Rows are points. Each copy is the shape, with its points in the same order, turned, moved and blurred by noise. Is it also mirrored, or only turned?

Shape (6 x 2):
[[-10  39]
 [-24  18]
 [  2 -49]
 [ 49 -21]
 [-21 -23]
 [  1  55]]
Copy 1 (6 x 2):
[[ -2  38]
 [-19  14]
 [ 11 -44]
 [ 60 -19]
 [ -3 -25]
 [  6  50]]
Copy 1 is: only turned
Copy 2 (6 x 2):
[[-40  13]
 [-28  -7]
 [ 45 -17]
 [ 35  39]
 [  8 -25]
 [-47  31]]
Copy 2 is: only turned

Shape (6 x 3):
[[ 33 -19  -5]
 [  4  16 -27]
 [ -2  33  58]
 [ 38  12  17]
 [-29  21  -6]
 [-44  -5 -12]]
Copy 1 (6 x 3):
[[-18 -41   2]
 [-11   3  35]
 [ 52  12 -29]
 [ 27 -22   0]
 [ -7  33  11]
 [-37  35 -10]]
Copy 1 is: mirrored
Copy 2 (6 x 3):
[[ 14 -26   4]
 [ -2  16 -22]
 [ 13  44  60]
 [ 33   3  20]
 [-25  38   1]
 [-50  19   0]]
Copy 2 is: only turned

Shape (10 x 4):
[[ 12 -24  11  30]
 [-17   8  18 -30]
 [-19  12 -10  44]
 [ 52   2  23 -38]
 [-21 -29 -18  40]
 [-28  -6   9  13]
 [-42  11   8  23]
 [-10  -9  26  -2]
 [ -7   1  20 -44]
 [  7 -28  -7 -17]]
Copy 1 (10 x 4):
[[ 31  -3 -21  13]
 [-29 -11  16  -6]
 [-10  -3 -45  41]
 [  5  38  27 -36]
 [ 20 -20 -23  54]
 [ -9 -24 -14  20]
 [-25 -31 -32  28]
 [ -2 -19  -4  -4]
 [-25  -8  32 -14]
 [ 15   1  25  17]]
Copy 1 is: mirrored
Copy 2 (10 x 4):
[[ 28 -28  15  21]
 [-13  19 -19   5]
 [-12 -47  18  -6]
 [ 29  57  23   6]
 [ 16 -60  -5  -3]
 [ -7 -25 -11  10]
 [-30 -36  -8   7]
 [  0   1  -4  21]
 [ -4  36 -25   3]
 [ 34   0 -12  -5]]
Copy 2 is: mirrored
Copy 3 (10 x 4):
[[-35 -20   4  18]
 [ 27  14  21  -2]
 [-22  16 -33  30]
 [ 36 -54  23  -8]
 [-52  14 -16   4]
 [-14  23   4  12]
 [-11  40  -7  26]
 [ -3   3  23  12]
 [ 32   5  31 -14]
 [-10 -12  11 -26]]
Copy 3 is: only turned
Copy 4 (10 x 4):
[[ 18 -38   0  11]
 [-41   8  15 -20]
 [ 14  -1  28  32]
 [-24  -4 -55 -35]
 [ 36 -20  40   6]
 [ -9 -18  36  -1]
 [-17  -6  52  16]
 [-12 -19  17  -7]
 [-43   0   1 -36]
 [  8  -9   3 -43]]
Copy 4 is: mirrored
